Every row gives one point. Examples show where two turns around zero, p and q, send a point. Write where each new point lands after one turn and then the other. Backwards means that the second turn is done in reverse. Each puzzle has new turns, and all numbers are rounded.
In the rows, 128 means zero.

Turn p:
[121 125  96] -> [126 114  98]
[111  76 136] -> [131  78 150]
[144 147 151] -> [133 157 145]
[161 141 137] -> [153 155 133]
[112 124 135] -> [114 120 136]
[120 154 113] -> [112 144 106]
Turn q:
[142 138 148] -> [125 134 154]
[ 96  83 107] -> [124  88  85]
[126 149 133] -> [119 147 134]
[148 142 125] -> [143 144 140]
Where do these land?
q, then p: [126 129 110] -> [135 132 112]
q, then p: [121 102 149] -> [128  98 144]
q, then p backwards: [122 136  97] -> [145 145 105]
q, then p: [158 131 109] -> [155 151 129]
q, then p: [114 143 176] -> [ 86 121 158]

Turn p:
[133 128 133] -> [135 129 129]
[147 127 144] -> [152 133 129]
[176 113 124] -> [165 130  93]
[ 89 123 124] -> [ 98 110 146]
[ 94 149 115] -> [ 90 137 143]
Turn q:
[141 101 124] -> [138 108 108]
[118 119 137] -> [115 118 128]
[139 132 154] -> [135 112 150]
[119 186 108] -> [130 185 151]
[123 103 117] -> [122 118 103]
Where do these land?
p, then q backwards: [157 122 123] -> [145 119 105]
p, then q: [135 131 143] -> [141 123 138]
q, then p: [149 145 121] -> [147 148 123]
p, then q backwards: [ 72 113 125] -> [ 97 116 176]

Turn p:
[153 122 143 131] -> [152 125 111 123]
[105 151 132 118] -> [119 148 153 122]
[113 114 117  97] -> [ 99 122 128 103]
[146 108 160 168] -> [175  98 127 143]
[123 145  88 126] -> [ 95 146 120 149]
Turn q:
[151 119 162 117] -> [137 125 167 111]
[141 145 146 124] -> [139 145 141 113]
[101 114  95 101] -> [ 99 102  94 119]
[116 114 134 129] -> [113 122 135 135]
[101 160  97 157] -> [126 158  84 155]
[158 115 134 139] -> [154 115 147 134]
Where do these land?
q, then p backwards: [143 152 135 119] -> [136 141 149 112]
p, then q: [127 160 135 140] -> [147 156 135 128]
q, then p: [101 137 113 115] -> [ 96 132 138 135]
q, then p: [142 118 160 134] -> [160 128 138 113]
p, then q: [127  73  97 132] -> [ 96  84 118 159]

Turn p:
[122 134 114 126] -> [132 140 118 130]
[108 111 140 135] -> [ 99 129 133 125]
[ 86 105 123 122] -> [ 91 154 120 113]
[152 144  88 131] -> [163 127  94 138]
[162 142 126 146] -> [152 102 124 148]
[173 129 155 116] -> [155  91 153 115]
[ 93 130 150 120] -> [104 152 153 126]
Turn q:
[152 111 115 150] -> [135 105 140 156]
[154 107 153  94] -> [131  87 115  96]
[126 151 145 132] -> [143 144 139 112]
[112 129  94 112] -> [115 142  96 145]
[ 96 142 133 152] -> [116 163 150 130]
Where do these land?
p, then q: [101 150 145 137] -> [136 152 157 117]
p, then q: [127 131 124 114] -> [139 127 120 122]
q, then p: [161 118 105 159] -> [108  84 123 147]
p, then q: [123 139 150 142] -> [122 131 155 120]
q, then p: [125 140 130  85] -> [152 148 103 108]
q, then p: [153 130 148 148] -> [127  99 148 115]
q, then p: [106  88  94 111] -> [ 91 157  95 143]
